Each row is a point. The ring and each string are closed loops that go straight from each point to the next, and from the last back to the first. Before rounding, they use only three directions, however many columns there are. How many times does the string pass through the ring? Passing back the other way cancels.
In the rows, 128 means zero.

Ring:
[[189 110 136 169]
 [170 138 145 179]
 [142 161 154 174]
 [112 172 155 148]
 [ 98 163 151 118]
 [100 141 152  96]
 [118 107 158  88]
 [144  81 161  96]
 [174  70 153 117]
 [191  79 141 140]]
String (27 x 4):
[[130  81 205 107]
 [146  56 177  82]
 [166  60 141  86]
 [166  93 119 108]
 [155 107 150 129]
 [168  85 174 139]
 [190  67 179 152]
 [225  63 131 160]
 [218  91  97 158]
 [178 117 114 146]
 [157 122 138 141]
 [162 120 172 169]
 [167 134 178 194]
 [148 131 188 174]
 [145 128 154 142]
 [143 145 135 145]
 [126 186 117 156]
 [ 97 208 148 163]
 [ 87 188 185 154]
 [117 139 192 144]
 [125 136 163 131]
 [125 145 119 111]
 [ 96 158 114  83]
 [ 92 146 124  71]
 [112 130 121  79]
 [135 121 134 107]
 [134 108 181 124]]
Times through: 1
String:
[[128 130 160 127]
 [130 122 163 124]
 [137 118 139 111]
 [133  96 134  77]
 [115  81 155  53]
 [ 91 111 178  70]
 [ 89 136 196 108]
 [126 127 184 137]
 [135 134 141 126]]
Times through: 1

Ring:
[[164 143 118  64 124  68 155 142 118]
 [143 172  96  73 131  86 132 131 108]
 [109 148  96  98 143 108 112 115  87]
 [ 94  77 123 126 149 118 116 108  74]
 [123  45 143 125 137 101 140 118  93]
 [154  73 143  95 127  78 159 135 110]]
String:
[[ 99  54 149 101 152 102 135 121  64]
 [ 98   7 160 132 149 111 136 113  69]
 [126  32 138 151 133 111 135 109 103]
 [138  54 132 139 129 103 139 115 112]
 [146  30 160 110 130  83 162 131 103]
 [145  58 163  71 135  68 169 143  91]
 [143  92 138  83 133  79 153 135  99]
 [149 104 121 104 127  89 143 127 115]
 [150 112 116 104 126  89 142 126 117]
 [151 122 128  68 130  73 154 140 105]
 [172 159 125  32 125  52 167 155 113]
 [175 188 105  38 121  58 157 151 124]
 [160 171  88  92 121  87 133 127 130]
 [152 213  84  50 129  76 133 138 113]
 [137 208  79  65 134  89 121 129 106]
 [132 163  81 113 130 108 113 113 114]
 [128 128 103 109 134 103 123 117 104]
 [117 124 114  90 142  98 127 122  86]
 [120 116 110 108 138 104 123 117  95]
 [ 99 112 101 131 144 123 105 103  86]
 [ 79  88 109 141 153 133  98  97  70]
 [114  91 111 136 138 117 117 107  97]
 [118  92 126 105 141 101 131 120  88]]
Times through: 1
String (23 x 9):
[[144 140 122  57 135  73 149 141  97]
 [136 121 114  97 133  93 135 125 104]
 [150 171  83 101 124  96 124 121 125]
 [137 146  96 103 130  99 125 120 111]
 [128 132 109  93 137  96 129 123  97]
 [110 152 105  75 146  98 121 124  79]
 [ 90 161  89  96 152 117  99 110  72]
 [100 129  92 127 144 123 102 103  88]
 [117 111 101 133 136 117 114 107 101]
 [123 104 113 118 136 106 124 115  99]
 [104  82 113 142 142 123 112 103  90]
 [ 81  36 135 148 153 129 112 100  66]
 [ 84  15 156 131 155 117 127 109  58]
 [116  68 141 100 144  96 139 124  80]
 [128  77 129 117 135 100 136 119  99]
 [139  59 130 138 128 103 138 115 113]
 [151  29 156 122 126  86 160 127 112]
 [155  51 160  85 129  70 170 141 104]
 [145  88 144  73 134  74 159 139  97]
 [145 104 126  92 130  85 146 130 107]
 [164 116 112 108 119  86 146 127 131]
 [187 147 126  46 117  51 173 155 129]
 [165 153 124  39 127  58 162 151 110]]
Times through: 2

Ring:
[[171  62 153 131 128 145  91 144 143 140 159 130 161 142]
 [159 100 189 154 146 133 109 172 138 142 115 115 125 145]
 [108 151 186 167 135 136 147 169 118 170  83 125  76 135]
 [ 74 159 147 154 107 149 165 135 104 193 101 150  68 123]
 [ 66 134  98 130  77 167 156  99 104 202 144 171  92 114]
 [ 91  91  72 112  67 176 127  86 119 189 182 175 135 116]
 [144  54 101 112  93 164  95 109 138 157 190 154 169 130]]
String:
[[112  92 101 131  87 168 111 128 136 168 155 149 138 126]
 [111  64  56 113  61 186  94 106 145 169 192 162 168 121]
 [119  42  41  95  54 188  91  79 140 171 222 175 185 118]
 [151  46 109  94 100 154 111  72 116 168 214 172 166 128]
 [129  80 118 119 101 156 118 107 123 169 172 157 141 128]
 [111  90  96 128  84 170 111 122 135 170 161 152 140 125]
 [123  90 121 128 101 157 117 122 128 168 157 150 134 129]
 [147  69 131 117 111 150 111 110 125 161 176 152 150 133]
 [182  28 126 105 115 151  81 108 140 142 204 148 189 139]
 [202  22 146 110 130 144  72 124 147 129 198 136 195 145]
 [186  54 172 120 142 132  99 125 129 142 173 137 160 144]
 [144  89 155 132 124 142 119 130 124 159 149 141 131 136]
 [138  96 149 145 119 150 108 155 139 153 132 129 132 137]
 [148  99 163 158 128 148  96 184 153 139 113 111 134 143]
 [188  85 211 159 164 125  91 193 150 123 111  99 140 154]
 [196  76 222 142 172 114 106 159 129 132 133 116 138 153]
 [173  84 195 140 153 126 112 149 128 144 137 126 133 146]
 [175  78 192 133 152 125 114 138 123 146 146 131 136 145]
 [130 100 145 139 115 150 118 141 130 161 137 138 125 133]
 [144  87 138 147 114 157  92 168 154 143 133 121 146 139]
 [190  43 152 129 130 146  72 153 156 126 167 122 181 147]
 [201  25 150 110 132 141  76 121 143 132 197 138 191 145]
 [175  42 136 109 120 146  94 107 132 148 194 149 174 138]
 [142  80 140 122 115 147 118 113 121 164 166 151 139 133]]
Times through: 3
String:
[[153 110 205 145 155 121 136 144 112 158 120 131 105 142]
 [126 111 156 142 122 144 129 139 122 166 130 139 113 133]
 [103 142 159 165 118 149 133 172 131 167  91 125  91 133]
 [ 71 187 171 188 119 149 155 195 126 178  48 117  52 130]
 [ 59 194 172 175 118 143 179 161 102 196  61 137  37 124]
 [ 42 175 110 163  79 170 161 147 117 200  90 149  63 115]
 [ 86 129 115 145  90 164 136 135 124 182 126 149 102 123]
 [111 111 135 133 107 151 136 119 115 177 143 153 112 127]
 [ 59 144  94 144  73 173 148 125 118 196 124 159  90 115]
 [ 25 178  94 148  67 172 180 112  98 219 108 171  55 107]
 [ 37 184 120 163  84 165 174 140 106 207  86 153  51 114]
 [ 81 145 127 157  96 162 139 153 126 180 104 139  90 124]
 [112 127 157 149 119 145 138 144 120 172 116 138  99 131]
 [139 124 202 152 150 124 141 151 113 162 108 129  94 140]]
Times through: 0

Ring, 10 rows:
[[ 93 141 135 141 128 158 121 169 149 152  53 162 116 197]
 [109 162 130 159 146 143 167 125 138 143  58 157 102 175]
 [134 169 123 169 154 124 196  84 124 128  88 143  99 138]
 [154 166 119 170 153 111 204  62 115 115 119 131 105 109]
 [179 146 111 159 140  98 192  52 105 102 166 112 121  74]
 [185 111 101 138 127  98 162  75 104 106 186  98 132  72]
 [176  85  96 120 119 108 133 108 110 120 180  95 135  92]
 [153  72  99 107 112 125 105 148 121 137 154 105 136 127]
 [125  82 112 108 108 145  86 179 136 149 115 126 135 164]
 [100 111 128 121 113 158  90 189 148 153  77 150 129 191]]
String (26 x 14):
[[151  27  84  79 103 132  72 185 124 155 158  91 139 144]
 [132  84 123 105  87 142  59 182 137 130 147 127 160 140]
 [131 132 136 135 102 137 101 143 135 117 133 142 150 130]
 [136 105 115 124 117 133 116 145 129 136 125 126 131 142]
 [143  57  87 101 126 132 114 162 124 159 124 102 117 156]
 [155  22  66  84 131 126 115 166 116 171 135  81 109 156]
 [169  21  71  82 115 119  98 159 113 153 172  76 129 126]
 [169  88 112 115  96 116  96 128 117 109 193 106 159  88]
 [171 114 119 131 103 111 118 105 115 100 189 113 155  79]
 [156 149 137 149 105 118 126 101 123  94 167 134 155  88]
 [149 121 111 139 131 121 151 110 121 127 130 122 121 123]
 [160 129 111 145 133 113 163  91 115 118 144 118 122 105]
 [175 120  93 148 154 100 201  64 104 124 147 101 102  97]
 [184 139  92 162 166  91 232  34  97 117 149 100  93  82]
 [180 186 120 186 157  91 234  15 102  92 153 123 108  65]
 [152 198 149 180 124 114 172  62 122  84 145 150 139  83]
 [145 171 139 164 122 121 155  89 125 101 135 145 136 105]
 [153 119  99 142 149 116 179  96 115 136 120 114 102 128]
 [172 125  92 151 160 102 209  62 104 128 136 104  95 103]
 [196 147  99 166 155  84 224  21  94  98 178  99 109  55]
 [198 155 116 165 130  85 192  28  98  79 205 106 137  36]
 [172 147 128 153 114 106 148  77 114  90 181 123 148  70]
 [171 136 127 145 106 109 131  89 115  91 188 120 155  70]
 [147 122 116 137 123 124 138 117 123 124 135 125 129 122]
 [160  79  90 116 131 118 140 124 115 141 145  99 118 125]
 [166  25  63  88 133 118 125 150 111 164 151  75 110 138]]
Times through: 4
String (30 x 14):
[[160  59 100  97  96 124  80 157 121 129 178 100 152 113]
 [156   7  68  72 115 129  85 184 119 168 152  78 125 151]
 [140  29  81  82 116 138  85 190 127 169 128  96 123 167]
 [120  52 103  88 101 151  61 209 139 162 115 119 138 179]
 [115 119 137 124  97 150  78 174 144 130 114 148 151 156]
 [123 135 136 137 108 142 106 149 138 125 114 147 142 146]
 [121  97 107 121 130 143 124 160 134 157  90 129 113 174]
 [ 92  83 106 109 132 164 103 205 148 184  44 140 103 225]
 [ 71 122 136 124 119 177  87 214 161 171  27 170 118 234]
 [ 83 172 164 151 103 167  90 177 159 130  62 186 144 187]
 [110 158 145 150 116 147 120 144 143 127  89 162 134 159]
 [120 148 133 148 125 140 135 133 136 130  95 150 125 152]
 [ 93 196 163 170 120 155 131 139 151 122  61 185 131 171]
 [ 93 199 154 176 140 152 162 125 147 132  43 181 110 180]
 [120 184 152 167 119 138 141 114 138 110 101 165 136 135]
 [134 145 123 151 135 129 157 112 128 128 106 138 117 138]
 [143 125  98 147 161 121 194  97 118 147  92 120  88 148]
 [139 150 127 153 130 126 155 105 126 120 118 138 124 126]
 [140 158 133 156 125 125 151 102 127 112 125 142 131 118]
 [156 133 105 151 150 113 187  83 114 128 123 118 104 119]
 [184 143  94 164 166  91 233  32  98 115 148 102  93  81]
 [197 176 118 180 144  82 220   8  96  78 190 112 124  37]
 [169 172 137 167 117 105 162  62 114  82 175 132 147  65]
 [157 149 129 152 119 115 148  90 120 102 155 130 139  94]
 [169 111 100 137 136 108 166  89 110 122 154 105 118 101]
 [202  66  65 120 150  87 188  68  91 130 188  66 105  77]
 [206  81  87 122 120  87 152  72  94 103 223  76 139  49]
 [184  97 107 124 106 103 123  98 108 101 206  98 153  67]
 [150 131 130 138 106 124 117 119 125 108 156 131 149 105]
 [151 118 126 130 101 124 106 128 125 110 162 126 153 106]]
Times through: 3

Ring (8 x 14):
[[148 135 139 124 110 135 124 135 132 130 129 123 129 111]
 [149 136 157 115 114 132 124 130 136 122 125 123 139 115]
 [146 138 178 108 122 132 125 126 139 114 127 122 148 127]
 [137 140 167 118 129 133 126 136 135 115 136 127 146 139]
 [132 140 148 128 130 133 126 145 130 121 142 131 139 142]
 [130 140 122 142 127 137 127 152 123 131 148 132 126 139]
 [136 139 119 144 120 140 128 148 123 135 147 126 119 129]
 [144 137 125 137 112 139 127 140 126 135 139 123 120 117]]
String:
[[138 139 155 123 125 134 126 138 132 120 137 126 139 134]
 [132 136 114 136 121 129 121 156 126 131 137 138 130 128]
 [132 138 137 127 127 129 123 149 130 122 136 136 140 136]
 [142 142 214 100 135 134 129 118 144 101 132 118 161 146]
 [148 142 222  96 131 136 130 110 146 101 129 112 160 140]
 [155 142 249  83 130 136 131  97 152  95 123 106 167 137]
 [152 140 209 100 124 137 129 111 144 108 127 111 153 129]
 [142 137 147 123 119 133 125 138 132 124 133 126 136 125]
 [141 135 129 126 116 130 121 145 130 128 130 132 133 119]
 [146 133 127 122 109 128 120 143 132 130 123 131 133 107]
 [154 134 152 116 107 135 124 127 136 127 123 119 133 104]
 [153 137 164 117 112 139 127 122 136 124 129 114 133 113]
 [147 138 153 123 116 138 127 130 133 126 134 119 132 120]
 [141 136 124 133 115 134 124 145 127 132 135 128 126 119]
 [141 134  96 142 108 133 122 154 123 141 135 133 117 109]
 [147 135 117 136 107 138 125 141 127 138 134 123 118 108]
 [154 137 154 124 108 143 129 123 133 130 132 112 125 109]
 [149 138 156 123 114 139 128 127 133 126 133 117 131 118]
 [142 137 139 128 117 135 125 139 130 128 135 125 131 123]
 [141 135 116 133 112 131 121 149 127 134 131 132 126 114]
 [151 133 139 118 106 131 121 134 135 129 121 125 133 104]
 [156 136 182 104 112 134 125 117 142 117 120 115 144 111]
 [157 138 209  96 118 136 128 107 146 109 121 110 152 119]
 [150 139 193 104 121 135 127 117 142 112 127 116 149 126]
 [140 137 146 123 121 132 124 140 132 123 133 129 138 127]
 [134 136 118 132 121 128 121 155 127 129 134 138 133 127]
 [138 139 170 114 129 130 124 135 137 113 132 128 149 137]
 [142 142 208 103 135 135 129 119 142 103 134 118 158 146]
 [143 142 196 109 131 137 130 121 139 109 136 117 150 141]]
Times through: 5

Ring, 10 rows:
[[121  91 156 136 117 125 131 125 166 166 167  92 154 129]
 [111  84 135 139 121 106 142 116 154 173 154  96 180 141]
 [110  80 107 144 117  82 150 127 143 173 128 107 190 158]
 [116  96  92 138 107  74 152 132 137 171 111 114 186 180]
 [128 133  97 120  95  90 145 124 139 168 109 115 169 204]
 [143 155 114 111  84 110 132 135 148 158 114 115 137 205]
 [156 142 126 120  78 116 120 171 159 145 116 116 102 182]
 [162 118 135 134  79 115 114 202 168 136 120 116  81 154]
 [158  94 148 145  88 119 112 207 174 135 134 111  80 126]
 [138  91 161 140 106 129 120 161 173 151 160  97 117 120]]
String (31 x 14):
[[123 117  76 130  96  68 153 135 130 169  92 122 182 208]
 [133 113  88 134  92  76 143 157 139 159  97 122 155 192]
 [135 113 120 131  97 102 134 149 153 158 125 110 142 169]
 [132 141 127 114  96 117 134 117 151 165 133 105 152 188]
 [134 195 117  86  86 125 138  79 141 173 123 108 165 239]
 [137 201 110  84  82 122 139  81 139 172 116 111 164 249]
 [134 181 117  94  88 121 138  90 143 171 123 108 163 228]
 [131 169 118  99  92 118 139  93 144 171 126 107 165 218]
 [126 181 104  93  92 110 146  76 135 178 117 110 184 240]
 [123 136  73 120  93  72 154 120 127 172  90 123 186 225]
 [126  92  80 144  98  64 148 162 136 162  94 123 167 182]
 [129 105 115 134 101  96 138 145 150 161 124 110 154 167]
 [118 113 115 127 108  99 145 113 145 173 132 105 180 178]
 [104  99 110 132 120  90 154  96 140 182 136 101 207 173]
 [ 94  58 105 152 132  74 159 110 139 183 138 101 219 146]
 [107  55 118 155 125  83 148 137 149 171 140 102 186 131]
 [121  74 126 148 113  95 138 151 156 162 139 104 158 135]
 [128 109 136 130 106 114 133 132 158 163 144 101 151 156]
 [117 118 163 119 118 139 133  90 163 174 176  86 169 148]
 [123 114 154 124 112 130 131 111 163 168 164  92 157 148]
 [130  94 136 138 106 110 131 150 160 158 142 103 142 143]
 [127  69 140 151 112 105 131 164 164 156 147 102 140 120]
 [113  78 166 140 127 129 132 116 169 170 180  85 164 113]
 [123  66 135 152 115 100 135 158 161 160 146 102 150 122]
 [125  89 131 140 109 104 135 145 157 162 141 103 152 144]
 [122 111 137 127 110 116 136 116 156 169 149  98 163 159]
 [105  95 130 132 124 105 148  94 149 180 153  95 198 156]
 [115 109 125 127 113 106 144 107 149 174 142 100 181 168]
 [122 111 121 129 107 102 141 122 149 169 134 105 169 170]
 [115 116 107 125 109  93 149 107 140 176 127 107 189 186]
 [114 108  76 132 104  66 158 121 128 175  99 119 199 203]]
Times through: 3

Ring, 10 rows:
[[129 156 143 128 119 142 137 144 105 147 161 120 121 177]
 [140 154 156 128 103 129 133 134 110 143 157 128 120 174]
 [153 149 165 127  90 118 125 120 122 134 142 140 121 157]
 [160 146 157 120  98 118 120 109 139 132 106 156 127 130]
 [159 146 139 115 117 128 118 106 151 132  78 164 132 109]
 [148 138 120 118 132 141 112 112 147 119  87 148 128  99]
 [135 129 113 127 131 148 104 122 130 102 129 121 118 108]
 [127 127 112 133 129 151 103 130 117  97 158 103 111 121]
 [118 136 116 135 132 155 116 144 102 112 179  95 111 150]
 [119 146 123 132 133 154 128 149 101 130 174 102 116 165]]
String, 29 rows:
[[132 153 135 125 127 144 133 139 115 144 140 128 124 160]
 [130 167 136 120 137 148 149 146 116 168 125 139 132 174]
 [134 162 157 128 109 134 144 145 103 158 162 127 123 192]
 [142 161 155 123 110 131 140 135 116 156 138 140 127 173]
 [145 158 148 120 116 133 136 128 126 152 118 147 129 155]
 [146 151 145 122 114 132 128 124 128 140 120 144 127 145]
 [159 155 159 117 102 119 130 113 139 147  98 163 131 140]
 [169 149 164 116  93 111 121 101 148 137  88 170 131 125]
 [173 143 160 116  91 110 113  94 155 126  80 172 130 109]
 [152 136 145 126 101 125 109 112 132 112 129 136 119 124]
 [149 135 142 127 104 128 109 115 129 111 134 132 118 125]
 [154 134 140 123 106 126 107 107 139 110 113 142 121 111]
 [147 142 134 122 119 135 117 118 135 125 112 142 125 123]
 [148 149 129 116 130 138 124 117 144 137  86 155 132 117]
 [147 143 135 122 118 135 118 118 134 126 114 141 125 125]
 [159 135 146 122 101 122 107 104 142 113 108 148 122 111]
 [153 139 145 124 103 125 112 112 134 118 122 141 121 125]
 [147 152 136 117 125 136 128 122 137 143  99 152 131 132]
 [154 158 145 113 121 130 134 118 143 154  82 166 136 134]
 [166 145 182 127  68 102 118 107 127 127 141 148 119 153]
 [156 141 178 134  68 107 116 117 112 120 173 128 112 166]
 [145 144 162 132  89 121 122 127 110 126 169 123 114 166]
 [140 150 164 134  91 124 129 136 101 135 182 117 114 183]
 [135 147 152 134 102 132 127 138 102 130 179 113 114 175]
 [135 148 137 127 119 140 127 134 116 134 145 125 121 154]
 [132 156 132 122 133 147 137 139 118 149 130 132 127 158]
 [133 145 137 130 117 140 124 136 111 128 158 117 117 156]
 [128 144 140 134 112 141 125 142 100 126 182 106 113 171]
 [132 142 141 134 109 138 121 137 105 122 176 109 113 163]]
Times through: 2
String (25 x 14):
[[118 155 138 133 124 149 139 156  91 145 188 103 116 193]
 [124 166 142 126 130 148 151 154 101 166 157 123 126 193]
 [135 159 137 121 129 143 139 137 120 154 125 138 129 160]
 [140 143 140 128 112 135 120 128 119 125 146 125 119 146]
 [148 141 176 138  71 112 118 126 102 119 194 115 108 178]
 [146 139 157 132  90 122 115 122 115 117 164 123 114 153]
 [142 150 138 122 121 137 127 126 128 139 119 141 127 141]
 [161 153 164 119  96 116 128 112 137 144 106 160 129 143]
 [169 146 170 121  82 107 117 102 141 130 107 162 126 132]
 [160 139 156 124  92 117 112 107 136 118 120 147 121 126]
 [149 145 139 121 116 132 121 117 135 131 109 146 126 128]
 [158 157 130 106 137 136 131 109 161 153  42 181 143 104]
 [165 153 121 100 145 137 125  98 179 149   7 196 148  76]
 [153 134 127 119 121 134 106 106 149 112  90 149 126  95]
 [143 133 132 128 113 135 108 118 128 108 135 126 117 122]
 [140 145 120 119 137 146 121 124 137 131 100 142 129 119]
 [134 133  99 120 150 156 108 121 141 110  98 132 125  93]
 [126 110 100 137 128 153  84 122 119  67 168  90 103  96]
 [125 135 103 126 146 159 113 134 123 113 133 114 119 119]
 [134 143 125 125 129 146 121 131 123 126 133 126 122 136]
 [129 130 128 136 115 143 108 132 108 102 176 101 109 141]
 [107 121 112 148 123 159 102 152  82  84 235  59  96 159]
 [110 148 109 131 150 166 131 156 100 134 169  99 118 164]
 [128 149 126 126 133 149 129 140 115 136 143 122 122 152]
 [130 139 137 134 112 140 118 137 105 118 177 106 112 158]]
Times through: 0

Ring (9 x 14):
[[109 145 114  93 188 159 163 103 100 105 136 107 123 120]
 [112 146 111  81 179 164 168 110 102 113 140 118 130 127]
 [122 139 111  92 138 149 152 131 117 128 140 132 135 134]
 [135 125 116 123  82 119 118 157 141 144 134 141 137 135]
 [141 116 121 148  53  99  96 168 153 149 128 141 134 131]
 [140 110 125 171  52  86  84 164 158 143 121 129 127 125]
 [134 113 126 170  76  92  92 151 150 133 120 118 123 121]
 [121 124 123 147 129 117 119 126 129 116 124 106 119 117]
 [113 136 119 118 168 141 145 109 111 106 129 103 119 116]]
String, 24 rows:
[[123 133 117 114 130 135 136 131 122 124 133 123 129 125]
 [112 156 112  58 183 176 175 109  92 115 144 126 130 120]
 [110 154 105  56 193 181 186 107  94 114 147 126 135 134]
 [120 131 107 108 147 146 154 127 124 123 138 123 136 145]
 [124 131 116 117 124 133 134 134 126 127 133 125 130 129]
 [127 138 117  98 117 140 137 139 121 133 137 136 133 125]
 [136 133 116 104  80 128 123 159 134 148 138 151 139 131]
 [142 119 117 136  53 106 104 171 153 153 132 148 139 138]
 [138 112 116 154  66 101 104 163 156 144 128 135 136 143]
 [131 120 119 142  91 112 113 148 142 134 128 127 130 130]
 [138 119 127 153  63  97  91 159 147 141 123 131 126 117]
 [149 101 134 198   7  60  52 182 173 153 113 133 124 115]
 [140 104 124 185  50  80  80 164 164 141 119 124 127 130]
 [130 119 119 148  97 110 112 145 142 131 127 122 128 130]
 [134 120 126 152  78 102  98 151 143 135 123 125 124 117]
 [148 106 135 189  15  66  57 178 167 151 115 133 123 111]
 [146 103 125 185  28  74  72 176 170 151 119 134 130 131]
 [134 116 118 151  81 105 108 154 149 138 127 128 132 135]
 [131 119 115 142  96 115 118 148 143 134 130 127 132 138]
 [131 124 118 131  94 118 118 149 138 136 131 132 132 131]
 [135 134 118 103  83 128 122 157 131 146 137 149 137 126]
 [127 136 109  91 119 146 148 143 125 137 142 142 141 142]
 [121 134 106  97 143 150 156 131 122 127 141 130 138 145]
 [123 130 115 119 127 133 136 133 127 125 133 123 130 131]]
Times through: 5
